Every row gives one point. Each copy is the shape, with its points in the same order, stretched, turned, moved and blurred by noise. Is it also mirrored, or only turned?
In the rows, 128 means zero.

Shape (7 x 3):
[[ 92  77  97]
 [116 148 107]
 [ 65  62 105]
 [ 83 159 134]
 [149 141 132]
 [150 156  95]
 [179 114 129]]
Copy 1 (7 x 3):
[[ 81  91 157]
 [125 159 143]
 [ 58  85 138]
 [112 163  93]
 [163 140 137]
 [153 163 169]
 [178 102 164]]
Copy 1 is: mirrored
Copy 2 (7 x 3):
[[186 192 133]
 [127  99 146]
 [238 195 130]
 [173  66 152]
 [118 106 128]
 [ 82 108 148]
 [106 141 100]]
Copy 2 is: mirrored
Copy 3 (7 x 3):
[[166 116  70]
 [135 123 158]
 [185 126  63]
 [131 168 192]
 [104 126 134]
 [111 103 152]
 [ 89  98  81]]
Copy 3 is: only turned

Shape (11 x 6):
[[ 79 115 105 154 155 162]
 [152 126 130 150 103 111]
 [180 143 112 132 104 144]
 [137 135 137 112 155  49]
 [118  72  59 164 160 115]
 [152 131 105 195 103 142]
 [ 57 132 135 134 207 132]
 [144 156 101 110 105  67]
 [107 159 174 173 154 116]
 [161 152  94 159 140 128]
 [ 98 160  48 176 108 112]]
Copy 1 (11 x 6):
[[139  95 180 116 119  69]
 [118 103 105 152 133 145]
 [ 84 102 152 159 143 159]
 [161 153  69 162 163 134]
 [184  94 167 184 126  99]
 [ 99  84 138 168 111 103]
 [158 139 152  99 123  50]
 [119 116 110 163 201 141]
 [111 129  80 123 109  69]
 [102 115 153 175 142 101]
 [113  70 179 174 200  40]]
Copy 1 is: only turned
Copy 2 (11 x 6):
[[153 131 117 178 128  57]
 [107 130 141 102 136 123]
 [115 134 194 101 116 166]
 [120 148  57 107  96 146]
 [129 180 102 211 157  96]
 [ 92 143 182 137 121  96]
 [160 123  49 192  82  60]
 [125 158 124  50 104 150]
 [102 107  93 136  69  69]
 [109 159 165 136  73 136]
 [126 181 160  99  87  67]]
Copy 2 is: only turned
Copy 3 (11 x 6):
[[182 179 118  68 125 123]
 [135  97 129 149 158 110]
 [139 116 146 182 124 106]
 [127  49  96 115 151  73]
 [163 104 160  53 134  96]
 [174 153 150 146 166 118]
 [181 167  75  43 122  88]
 [161  68 111 150 135 105]
 [161 164  73 116 178  95]
 [178 141 134 140 124  87]
 [246 165 134 110 129 139]]
Copy 3 is: only turned

Shape (15 x 9):
[[157 109 149  83 129 106  97 166 130]
 [ 63 128 126  91 126 153 161 176 135]
 [ 50 130 135 106 134 131 141 138 159]
 [144  95 149 179 100 164  77 135 106]
 [130  93 120  90 148  75 133 181  89]
 [133 142 156 165 116 116  58 135  96]
 [ 60 120 141 117 168 133 164 140 123]
 [ 76  99 108 123 165 139 120 135 155]
 [153  81 117  96 104  67 137 150 109]
 [ 59 148 130 100 146 121 140  98 136]
 [120 127 135 189  78 190  89 121  88]
 [ 79 118 156 129 134 105 157 142 162]
 [195 153 140 194 115 159  93 121 101]
 [ 61 142  88 123 132 109 150 171 153]
 [164 113  74  77 115  88 135 149 105]]
Copy 1 (15 x 9):
[[131 105  67 129 146 104 172 141 179]
 [131 165 171 136  56 119 147 146 104]
 [123 172 188 133 101 111 125 192 105]
 [ 96  47 122 143 105 107  51 116 190]
 [108 155 122 147 122 128 196 100 185]
 [ 98  93  98 124 129 135  55 139 201]
 [116 179 187 175 104 151 134 165 118]
 [ 89 133 192 139 132 141 138 184 108]
 [116 142 125 127 142  78 190 101 176]
 [ 98 199 174 153 138 109 121 202  83]
 [ 84  68 141 138  71 102   7 108 153]
 [156 159 175 137 120 126 131 170 140]
 [133  42  84 120 147 159  24 104 169]
 [123 170 205  84  83 156 138 151 102]
 [101 146 115 102 148  97 195 104 124]]
Copy 1 is: only turned
Copy 2 (15 x 9):
[[ 62 159  81 151 115 157 117 121 126]
 [179 139 117 175 131 127 181  88 104]
 [206 141 114 160 138 151 139  98 128]
 [ 94 157 126  66 108 121 156 154 142]
 [ 72 106 113 168 140 159 160 103 140]
 [109 136 101  72 154 137 111 130 145]
 [194 104 136 177 130 130 144  91 144]
 [184 123 122 151 100 169 163 104 141]
 [ 54 139 124 153 148 170 150 149 137]
 [214 108 130 164 151 157 102 103 118]
 [133 142 145  52 133 112 171 160 107]
 [176 147 116 159 145 138 128 119 176]
 [ 97 135 103  69 125 110 123 191 142]
 [205 119 102 155 156 166 195 106 134]
 [ 73 115 115 164 136 182 163 148  95]]
Copy 2 is: only turned
